Rows are points. The points of each table are mixes of a few directions, plus a little noise. Count the directions of each table, and those that both share. Where both have some left over, give the other angles between the two spaces (their principal angles), to ten degrees, smallest first.

First, 4 rows:
[[ -4 -39]
 [ -4 -49]
 [  0  -9]
 [  8  95]]
Second:
[[ 65  -4]
 [-57   4]
 [ 50  -5]
 [ 54  -5]
 [-63   4]
 [-74   4]
 [ 24  -2]]
Directions: first 1, second 1, shared 0; angles 90

First:
[[ 29  13  65 -43]
 [ 40  50  30  -9]
 [  3  50 -69  62]
 [ 21  58 -33  38]
 [-31 -70  25 -35]
 [-14 -30   5 -11]
 [  8 -15  39 -32]
 [-55 -58 -63  29]]
Second, 8 rows:
[[ 34  38 -58  -1]
 [ 32 -52  95   0]
 [-81  -7  -5  47]
 [-51  21 -46  -5]
 [ 49  16 -17  21]
 [ 38   7  -4  53]
 [ 14 -26  46 -83]
 [-33   2 -10 -33]]
Directions: first 2, second 3, shared 1; angles 50

First:
[[ -8  36  40  51  -1 -29  53 -33  35]
 [-15  41  44  54   0 -30  58 -42  32]
 [-22  28  10  -5   4   1  11 -35 -32]
 [ 19 -48 -43 -43  -2  26 -56  49 -16]
 [ 45 -68 -32  -3 -10   6 -38  79  51]
 [-12  11  -2 -10   5   5  -2 -17 -25]
 [-17   6 -18 -42   4  22 -25 -14 -57]
 [ -5   0 -12 -22   3  14 -19  -1 -30]
 [ 12 -27 -24 -24   0  16 -30  26  -8]
 [  1  19  34  52  -1 -29  46 -16  48]]
Second (7 x 9):
[[ -4 -20  13  -6   4  11 -10  44 -32]
 [ -2 -22  -4 -15   1  -7 -15  23   7]
 [ 32   3 -29 -32  -4  14  11  33 -14]
 [-71  36  24   1  21 -74  42 -77   5]
 [ 43 -23 -25  43   1   6   9  50 -11]
 [-35  52  40  16  -8  17  -1 -95  11]
 [ 34 -25 -16  -7 -13  33 -34  24  29]]
Directions: first 2, second 5, shared 1; angles 40

First, 11 rows:
[[-14 -16  55 -34 -79  37  59  84  -9 -68 -18   6]
 [-14  -7  30 -10 -12 -53 -14  -5   1  -7 -12   0]
 [ 27 -21 -47  17  15   6  15  12 -16  31  23 -21]
 [-36 -23  72 -26  12 -64 -37 -17  18   8 -14 -15]
 [ 10 -16 -28   1  58 -47 -22 -54   6  42  -6  -8]
 [  1  35  -7  -6  -9  95  29   6  10 -36 -12  31]
 [ 12 -42 -14 -17  30 -66   9 -20  -6  24 -18 -15]
 [  9  41 -29  11   2  73  12 -12   7 -17  -2  29]
 [ -6  -9   9  15  22  -4 -33  -2   5  37  31 -28]
 [ 22  19 -44   0 -16  10  35  -6 -11 -28 -23  31]
 [ -9  40   5  48 -25  12 -51  14  -5  14  51 -10]]
Second, 9 rows:
[[-16  -9 -30   4   5 -11 -24 -14  -3  13  15  12]
 [ 18  25  66  27 -16 -33 -43 -15  25   2  14 -46]
 [-18 -18 -64   7  27  27  -6  15 -34 -11  47  24]
 [-38 -21 -11 -12  10  68   2  32  -5  13  23  14]
 [ 61  67  64  21 -19 -16  64  62 -30  -8 -28 -39]
 [ 46  14  23  22   9   6  12  16 -14 -62  40 -38]
 [-28 -18 -23 -12  16 -35 -46 -63  21  12 -10  25]
 [ -6 -34 -26 -14 -37  -3  -1 -19  28  24 -25   8]
 [-15  -4   3 -45   5  -1  41 -16  11  15 -77  36]]
Directions: first 5, second 6, shared 3; angles 60, 80

First (10 x 20):
[[-25  15 -20 -14  -3  15  -1   2  17   4   7  18  26   4  -1   4  29  -9
  -11 -47]
 [ 32 -19 -52  47  12  25 -41 -10 -36 -25 -42  28 -12  77  50 -16   0  40
   41 -15]
 [ 60  44  37 -22 -25  -4  30 -50  -6  34  37  61  -7 -11  37 -68  53  77
  -20 -12]
 [ 26  62  73 -49  -3 -12  30  -7 -24   7 -26  14 -45 -21  -2 -42   0   8
  -44  43]
 [-31 -24 -45  22   3   5 -22   4  17 -20   1 -19  22  10 -20  39  -6 -15
   26 -18]
 [ 22 -42  33  -7  29 -32 -26  19 -14   3  -2 -42  -8 -23   8 -10 -66 -18
  -27  45]
 [-46  35   3 -63  10 -28 -28 -18  42 -19  14 -21  41 -50 -59  23  -3 -14
  -57 -33]
 [-30  -7 -12  40 -12  16  25  26 -12 -22 -37 -29 -38  20 -33  50 -12 -38
   55  46]
 [  8 -40  12  15   5  10  20  39  -8  34  15  -3   1  -1  33  -8 -11 -34
    1   4]
 [-16 -23 -31  30 -18   7  13  -5  24   4  32  -6  19  -5 -14  30  17   1
   39 -14]]
Second (9 x 20):
[[-27 -18 -28 -20  24  24  10  10   8 -11 -21  10 -14  13  21  43  15  -6
  -18 -57]
 [-36 -29   1 -14  20   5  16  26  26 -17 -11  27  -6 -50  60  43  12 -17
   33 -55]
 [ 18  26 -20   8 -11  13 -22 -21 -24  11  -4  -5 -10  54 -24 -24 -11  23
  -37  16]
 [ 21  -6  -1 -20   5  -9  18 -13  -5  11   9 -60  15  41 -95  -3  16 -15
  -50  34]
 [-36   6 -19 -34   7  15   6   5  19  12  15 -10  13   4 -25  27   9 -21
  -58 -42]
 [ 68  -3  40 -17  25 -58 -17 -54  -7 -67 -40   7   3 -31   6 -30  31  74
   64  27]
 [-34  47  11  66 -48   6 -45  34   2  13  12  61  13 -52  75 -32 -55 -19
   77  22]
 [ 47 -10  26  -5  -6 -15  26 -24 -10  28  32 -24 -12   9 -29 -26   4  25
  -32  39]
 [-19  -8  -9  34 -16  22  10  36  -9  22   6  -1  -5   8  11   8 -19 -40
   20  14]]
Directions: first 6, second 6, shared 3; angles 50, 80, 90

First (11 x 32):
[[  2   7  10 -24   7   8   2   1  32 -18 -31  36 -23  45  -8  -2  18  12
   -5 -19   5 -27 -15  15  -6  -3  -3 -10  16  17 -11   5]
 [ -2  30  -7 -36  -1 -23   7  12  40 -30   8   7 -11 -26 -21 -17  13  11
    4 -19  -1  17  12   8  -4   8  15  15  -5 -28 -24 -12]
 [-12 -15   3   8  16 -13   0  -4 -26  -5  -3   4  24  -7   5  16   1 -19
    7  18   0 -29 -14  21 -34 -14  -9  -8  -9   2  12  -8]
 [ 21   1 -33  -5   2  19  39 -18 -25  24  10 -34 -12 -57  56  -9 -16 -26
   27  25   3 -13 -57  -3 -32 -44 -45 -19  -2 -19  18   8]
 [  7 -26   7  29  -5  47  -3 -11 -30  39 -14 -11 -13  48  35  -1 -14   7
  -10  16   0 -10 -14 -21  31  -6 -13 -11  18  39  17  22]
 [-26 -39  -6  20   9  25   7   3 -58  28  -1 -38  10  20  58 -21 -18  13
   -7  42 -15 -12  -5 -12  37  -8  -3  23   8  26  13  15]
 [-12  -2  20  11  -4 -21 -28   9   9 -14   4  14  17  19 -44  11   8  11
  -16 -13   0  18  45   0  20  32  32  14  -6   4 -10 -10]
 [-16  40 -28  23 -12  32  20  10 -95  45  38 -18  -9 -45  68  15 -47 -22
   23  63  18   1 -47 -41 -31 -21 -30 -40  17  -5  34  21]
 [ -2  39   6 -22 -15 -40 -17  19  51 -32  20  15   0 -24 -63  -3  14  17
   -7 -36   2  47  51  -4   9  37  40  20 -12 -32 -30 -18]
 [ 27 -33  19  30 -11   6 -25 -19  19  15  -6  -6  12  17 -35  13   4  -4
  -14 -25  -4  22  30  -6  26  18   9   4 -11  10   3  -3]
 [ 15  -3  16 -34  12 -37  -3  -5  79 -48 -28  32   1  11 -56  -1  38   3
   -4 -48  -4 -12  16  43 -18   4  12  11 -13 -13 -27 -22]]
Second, 9 rows:
[[-13  37   4 -13 -24  23 -22  -3 -20   9 -14 -12 -39   8  -9  50   1 -38
  -14 -32  23 -41   5 -12  -9  13  80 -22 -43  31   4  44]
 [  4 -33  11  61  33 -37 -15 -14 -40 -11  58 -32   3  -5 -45  -2 -13 -26
    2  36 -26  33  53 -43 -21  12 -61   8  55  33 -48 -20]
 [ 30  -1 -16 -51 -14  14  12  41  45   6 -61  33  59  11  47 -38  17  53
  -14  -3  18 -16 -46  39   1 -10 -10   3 -27 -34  15  -1]
 [-47  20  10  37   0   8   0 -59 -23  -9  58 -24 -90  -3 -29  35 -20 -37
   20  -3 -17   7  26 -25  16  -1  29 -11  10   7  14  16]
 [ -2  10   0 -17  -9   8   2   6   4   6 -16   8  -1  -4   7   9   5  -2
    0 -16   9  -8 -12  11   6  -1  26   0 -16  -1  12   3]
 [ 17  17  -7 -29 -19  17 -16  27   5   7 -40   4  18  17  14   8  10   3
  -24 -14  25 -37 -11   3 -18   8  32 -15 -38  11  -6  31]
 [-19 -13   7  14  15 -13  22 -22   1  -2  26   8 -13 -25  -5  -5  -5  -1
   29   1 -19  36  -3  11  27 -12 -16  20  29 -17  20 -37]
 [ 11 -11 -10  -2   3   3   9   3  25  -8  -2   7  18  14  18 -36  -1  37
   -3  23  -6   5 -10   7  -1  -8 -42  -1   7 -28  -1  -2]
 [ 18 -26   1   0  15 -21   8  19   3   3  -7  10  45 -14   2 -21   6  12
    4   8  -5  23  -3  10  -1  -2 -36  19  22  -3  -9 -33]]
Directions: first 6, second 4, shared 0; angles 50, 60, 70, 80

First (10 x 32):
[[ 19  -5   8  22  10   4 -13   6  -8  13  -8  21 -13  -4  10  -4  -7  15
   -1   7  -9   0  -8  -3  15   7   8  13   5   3   8  -1]
 [-45  12 -12 -46 -20  -7  27 -16  11 -18  12 -41  21   8 -11  13  16 -27
    4 -10  21   5  10   4 -31  -9 -13 -20 -10   2 -14   1]
 [ 11  -5 -21   7  -9   2   4   2  13 -22   1 -19   7  -1 -21  -6  -1  -8
    6  -7  -8  -5  10   7   0  -5 -12 -18   0 -14   0   0]
 [ 10  -1  21  13  13   1 -14   4 -15  24  -6  31 -13  -3  20  -1  -4  17
   -5  10  -2   1 -13  -8  15   8  14  23   4  10   6   0]
 [ 18   0  40  23  26   1 -25   8 -30  49 -11  62 -26  -5  42   0 -11  32
  -10  20  -3   4 -25 -17  26  16  27  44   8  22  11  -1]
 [ -2   1  -1  -2   0   0   2   0   1   0   0   0   1   1   0   1   1   1
    1   0   0  -1   0  -1  -2   0   0   0  -2   0  -1   0]
 [-11   0 -24 -14 -17  -1  16  -5  17 -30   7 -37  15   2 -26   0   6 -21
    6 -12   2  -1  15  11 -15  -9 -16 -27  -6 -12  -7   1]
 [ 49 -12  20  52  24   8 -32  17 -17  27 -15  52 -25  -7  19 -12 -19  33
   -4  13 -21  -5 -14  -7  35  13  17  28  13   1  16  -1]
 [-66  13 -47 -71 -43  -9  51 -23  36 -60  23 -95  44  13 -48  16  27 -56
   13 -27  24   1  32  17 -55 -24 -36 -57 -18 -16 -26   1]
 [ 15  -4  12  17  12   1 -11   4  -9  16  -6  24 -12  -2  12  -3  -7  15
   -2   8  -7   1  -8  -4  14   6  10  13   4   4   7   0]]
Second (8 x 32):
[[ -1  -3 -41  -6   5   9  31 -16  37 -21  37 -49  24  10 -28  19   5  -7
    9 -13  -6  -2  27  26   0   5  -1 -24  -6 -13   7  11]
 [  0  22  19 -19   4  12 -36  20  -8  25 -13  33   1  -4  24  10 -16 -12
   -2 -13  14  -6 -42 -14 -19 -22 -17   4  12  23   1  -7]
 [ 28 -10  14  32   8   1 -19   9 -24   1 -19  24 -19  -3   0 -10  11  14
    1  14 -19   3   9  -8  33  19  25   9   4 -15   0  -4]
 [-34 -10  26  27 -18 -18 -15  11 -12  15   2  14 -16  17  24  -2 -30 -13
  -13  -2  39  20 -20  23 -29 -33 -32  39 -20  12 -21   1]
 [ 32  -1  19  37  -2  11 -59  34 -33  -5 -34  32 -19   3  -2  -1   6 -15
    6  -4 -10   7  -7  -4  20  -4   6  -1   6 -21 -13 -12]
 [-26  12 -11 -70   1 -12  59 -36  22   6   9 -18  19 -24   5 -14   9  22
   -5  12  -2 -21  -1 -32 -17  13   4 -13   9  28  19   3]
 [ -1   3 -38 -28  24  10  54 -33  46   4  48 -38  28  -1 -10  19   2  22
    4  -2 -12 -12  19  10   6  22  14 -14   3  10  27  16]
 [  2 -14  12  26 -22 -13 -15  11 -28 -25 -30   2 -18   1 -13 -22  13 -11
    0   8  -4  10  16  -2   8  -1   1  -1  -8 -25 -20  -9]]
Directions: first 2, second 5, shared 1; angles 40
